Each row of a before or after table is a point. One or more steps were done to the points. Then noise was added and the rows were shuffled. The steps act on how far a point lies along the listed directions, d1 being the first. Name the steps. A step turns or swaps two directions, mirrors them in a line or flattens them onto one, adds a multiple of one to another, or multiplies one. Angles are multiples of 10 degrees, from the lower direction toward the higher: turns from -170 to 170, lines from 10 to 170 but not 90. Use the fewest steps. Two steps may share a direction if one is a turn and the other turns, adds or multiplies; they go together, in the order done. Otherwise the lowest direction goes first.
(in the rows, 128 means zero)

Directions:
(1): [145  82 103]
(2): [157 115 173]
(3): [172 155 108]
Before (9 x 3):
[[144 115  82]
 [ 77 115 159]
 [129 140 157]
 [ 66  97 113]
 [165 111 132]
 [169 100 116]
 [131 119  79]
 [113  65 163]
 [ 95  85 130]]
After (9 x 3):
[[180 149 124]
 [105  81  86]
 [181  63 121]
 [103  71 127]
 [120 118 152]
 [166 143 138]
 [144 160  99]
 [128 151  95]
 [141  79  98]]
Steps: add 0.3 times d2 to d1; turn d1 and d3 by 60 degrees

Directions:
(1): [149 147 118  72]
(2): [150 180 117 156]
(3): [179 109 160 135]
(4): [151 102  75 137]
Before (11 x 4):
[[ 90 144 108 185]
 [114 135 132 128]
 [152 128  95 111]
 [ 68 115 101 127]
 [163 107 135  89]
 [129 179 155 115]
 [139 183 145 162]
 [154 107  85  97]
 [161 102 133 127]
 [121 116 121 153]
 [ 81 128 106 146]]
After (11 x 4):
[[177  94 146 135]
 [132 147  93 143]
 [177  88  27 153]
 [ 79 162 218 103]
 [143 117 107 129]
 [159  94 148 123]
 [124 136 161 124]
 [150  92  56 140]
 [128 140  72 141]
 [138  85 142 114]
 [ 83 140 178 102]]
Steps: multiply d1 by 0; multiply d2 by 0.7; turn d2 and d3 by -150 degrees; multiply d4 by 2.5

Directions:
(1): [155  99 117  95 170 153 181 139]
(2): [166 133 133  96 159  94  93  81]
(3): [112  90 127 152 134  58 160 126]
(4): [146  95 205 143 117 145 129 116]
(5): [178 154 118 132  75 118 168 110]
(6): [101 171 170  79 127 104 152 147]
Before (9 x 8):
[[114 163 160  87 146  98  77 117]
 [ 96 152 112 133  85 116 158 165]
 [127 152 144 128 138  55  76  91]
 [123 142 134 151 119 140 108 133]
 [151 167  64 149 117 127 144 148]
 [145 135 110 160  99 128 149 128]
 [ 83 151  93 131 119  97 146 135]
 [101 104 143  99 177  67  39  92]
 [137 124 222  71 162 115 151 146]]
After (9 x 8):
[[ 96 146 152 112 153 116 115 139]
 [100 118 103 123 160 118  70 128]
 [102 170 101 103 172 109 121 163]
 [216  65 153 153 139 114 128  88]
 [162 186 129 146  69 101 108  99]
 [175 151  97 166  17 124 143 104]
 [190 147 104 139  93 140 109  95]
 [123 144 139 137 129 152 113 139]
 [ 98 139  81 140 137 109  99 110]]
Steps: turn d1 and d3 by 40 degrees; turn d2 and d5 by 110 degrees; turn d2 and d6 by -130 degrees

Directions:
(1): [107 106  63 119 150 133 182  90 145 119 154]
(2): [155 192 113 159 147 114 119 132 185 148 157]
Before (9 x 11):
[[112 130  98 107 115 105 137 133 157 130 119]
 [105  49 182 100 127 148 114 139  20 113  65]
 [128  92 195 116  74 147  99 157  55 123  88]
 [114 100 199 110 101 137 105 178  64 127  70]
 [131 135 106 147 137 143 113 126 138 141 140]
 [127 126  71 127 161 112 152 108 172 129 150]
 [125  87 131 105  95 115 111 124  89 121 127]
 [140 149 111 132 131 126 140 117 152 162 157]
 [ 93  47 161 101 117 131 123 127  66  94  89]]
After (9 x 11):
[[147 122 152 116  95 110  93 145 101 133 127]
 [106  79 191 105 102 142 123 160  58 124  71]
 [123 146 112 112 116 102 127 143 164 131 127]
 [138 112 218 132 125 136  70 163  45 133  61]
 [137 124 216 132 110 113  58 168  94 124  87]
 [128  83 196 111  75 147 109 152  55 122  84]
 [130 134 101 126 136 127 146 106 150 155 160]
 [144 166  92 147 170 100 129 128 186 142 152]
 [124 125 100 144 132 146 124 120 141 137 143]]
Steps: mirror d1 and d2 in the line at 50 degrees

Directions:
(1): [137 105  72 151  87 155  77 143 155 163 152 111]
(2): [171 129 135 199 177 117 125 164 127 129 153 158]
Before (8 x 12):
[[143 141 118  79 127 142 126  95 125 127 114 124]
 [121 108  61  86  21 168  75 121 143 142 145 100]
 [ 82 131 120  45  68 161 119  94 123 118 110  87]
 [173 134 123 176 165 120  87 171 124 114 143 147]
 [102 100  94  94  99 152 110 136 128 151 126  92]
 [183 118 144 192 183 105 150 169 116 118 161 151]
 [173 156 140 142 169 106 150 159 130 132 139 128]
 [ 75 130 178  68 133 117 163 106  98 108 106 112]]
After (8 x 12):
[[ 78 138 129  45  75 151 133  92 124 110  98  89]
 [186 117 136 204 176 115 139 179 122 126 163 151]
 [167 128 119 178 161 128  74 175 133 116 148 143]
 [ 85 137 182  78 138 109 167 112  95 105 106 122]
 [109 119  72  68  15 160  85 106 142 144 137  99]
 [101 107 104  88 103 150 114 131 127 148 121  95]
 [144 140 126  83 130 145 128  98 114 124 112 131]
 [172 153 138 149 165 112 144 164 129 141 143 119]]
Steps: turn d1 and d2 by -10 degrees
